Every row gives one point. Each copy is the shape, with its points in the same order, stretched, turned, moved and blurred by noise. Is it also mirrored, or only turned?

Shape (7 x 2)
| +0.41 | -0.19 |
| +0.41 | +0.62 |
| -0.07 | -0.05 |
| -0.16 | +0.39 |
| +0.05 | -0.05 |
| +0.02 | -0.25 |
| +0.06 | +0.16 |
Copy 1 (7 x 2)
| +0.40 | -0.25 |
| +0.44 | +0.43 |
| -0.03 | -0.10 |
| -0.10 | +0.26 |
| +0.08 | -0.12 |
| +0.04 | -0.28 |
| +0.10 | +0.05 |
Copy 1 is: only turned
Copy 2 (7 x 2)
| +0.42 | -0.07 |
| -0.12 | -0.82 |
| -0.14 | +0.16 |
| -0.47 | -0.19 |
| +0.01 | +0.05 |
| +0.11 | +0.22 |
| -0.13 | -0.21 |
Copy 2 is: mirrored

Shape (7 x 4)
| -0.33 | +0.25 | -0.11 | -0.13 |
| -0.20 | +0.23 | +0.13 | -0.05 |
| +0.21 | +0.13 | -0.43 | +0.04 |
| -0.24 | +0.26 | +0.09 | -0.20 |
| +0.55 | -0.31 | -0.11 | -0.36 |
| -0.19 | +0.11 | -0.33 | -0.40 |
| -0.10 | -0.51 | -0.05 | +0.02 |
Copy 1 (7 x 4)
| -0.13 | +0.19 | +0.15 | -0.31 |
| -0.04 | +0.08 | -0.01 | -0.34 |
| +0.20 | +0.47 | +0.12 | +0.02 |
| +0.00 | +0.01 | +0.07 | -0.43 |
| +0.71 | -0.19 | +0.15 | +0.06 |
| +0.19 | +0.12 | +0.43 | -0.26 |
| +0.02 | -0.30 | +0.23 | +0.40 |
Copy 1 is: mirrored
Copy 2 (7 x 4)
| -0.22 | +0.10 | +0.25 | +0.11 |
| -0.10 | +0.08 | +0.05 | +0.20 |
| +0.22 | -0.03 | +0.10 | -0.23 |
| -0.25 | +0.15 | +0.02 | +0.18 |
| +0.08 | -0.26 | -0.70 | -0.58 |
| -0.42 | +0.12 | +0.15 | -0.14 |
| -0.19 | -0.67 | -0.14 | -0.07 |
Copy 2 is: mirrored
Copy 3 (7 x 4)
| +0.01 | +0.38 | -0.41 | +0.05 |
| +0.00 | +0.35 | -0.08 | +0.07 |
| +0.40 | -0.22 | -0.39 | +0.05 |
| +0.05 | +0.53 | -0.20 | +0.08 |
| +0.55 | -0.07 | +0.14 | -0.33 |
| +0.34 | +0.34 | -0.54 | -0.19 |
| -0.24 | -0.06 | +0.12 | -0.50 |
Copy 3 is: only turned

Shape (12 x 6)
| +0.04 | +0.34 | +0.18 | -0.21 | -0.11 | -0.23 |
| -0.10 | +0.24 | +0.46 | -0.37 | -0.45 | +0.04 |
| -0.62 | +0.18 | -0.02 | +0.15 | +0.10 | +0.49 |
| -0.25 | -0.04 | -0.15 | +0.04 | +0.10 | -0.22 |
| +0.00 | +0.28 | +0.04 | +0.37 | +0.03 | +0.29 |
| -0.03 | -0.16 | +0.31 | -0.01 | +0.23 | -0.02 |
| -0.42 | -0.28 | -0.36 | +0.15 | +0.27 | +0.17 |
| +0.35 | +0.22 | +0.34 | -0.50 | -0.14 | -0.19 |
| +0.18 | +0.23 | -0.18 | +0.02 | +0.18 | +0.43 |
| +0.10 | +0.18 | -0.23 | +0.08 | +0.04 | +0.50 |
| -0.11 | -0.36 | +0.21 | -0.03 | -0.16 | -0.21 |
| +0.02 | -0.02 | +0.15 | -0.33 | -0.29 | +0.14 |
Copy 1 (12 x 6)
| -0.31 | -0.06 | +0.11 | -0.01 | +0.29 | -0.38 |
| -0.54 | -0.56 | +0.05 | -0.27 | +0.30 | -0.74 |
| -0.19 | -0.32 | -0.59 | -0.19 | +0.44 | +0.04 |
| +0.26 | -0.11 | +0.10 | +0.21 | +0.17 | -0.03 |
| -0.36 | +0.10 | -0.57 | +0.00 | -0.05 | +0.03 |
| -0.24 | -0.32 | +0.32 | +0.45 | +0.24 | -0.01 |
| +0.42 | -0.31 | +0.04 | +0.09 | +0.18 | +0.41 |
| -0.50 | -0.28 | +0.59 | -0.09 | +0.28 | -0.40 |
| -0.30 | +0.05 | -0.11 | -0.25 | -0.01 | +0.45 |
| -0.28 | -0.05 | -0.24 | -0.36 | -0.11 | +0.42 |
| +0.22 | -0.55 | +0.35 | +0.40 | +0.05 | -0.40 |
| -0.24 | -0.54 | +0.25 | -0.22 | +0.25 | -0.31 |
Copy 1 is: only turned
Copy 2 (12 x 6)
| +0.13 | +0.07 | +0.40 | -0.38 | -0.11 | +0.13 |
| +0.26 | -0.06 | +0.46 | -0.27 | -0.52 | -0.03 |
| -0.40 | +0.09 | -0.35 | -0.14 | -0.47 | -0.12 |
| -0.28 | -0.06 | -0.01 | -0.04 | -0.12 | +0.34 |
| -0.02 | +0.44 | -0.02 | -0.06 | -0.03 | -0.21 |
| -0.27 | -0.15 | +0.36 | +0.05 | -0.13 | -0.04 |
| -0.48 | -0.21 | -0.38 | +0.20 | -0.15 | +0.21 |
| +0.33 | -0.17 | +0.65 | -0.35 | -0.03 | -0.04 |
| +0.12 | +0.09 | -0.13 | -0.14 | +0.16 | -0.30 |
| +0.13 | +0.13 | -0.24 | -0.03 | +0.06 | -0.29 |
| -0.12 | -0.21 | +0.32 | +0.23 | -0.33 | +0.27 |
| +0.24 | -0.21 | +0.24 | -0.04 | -0.31 | -0.03 |
Copy 2 is: mirrored
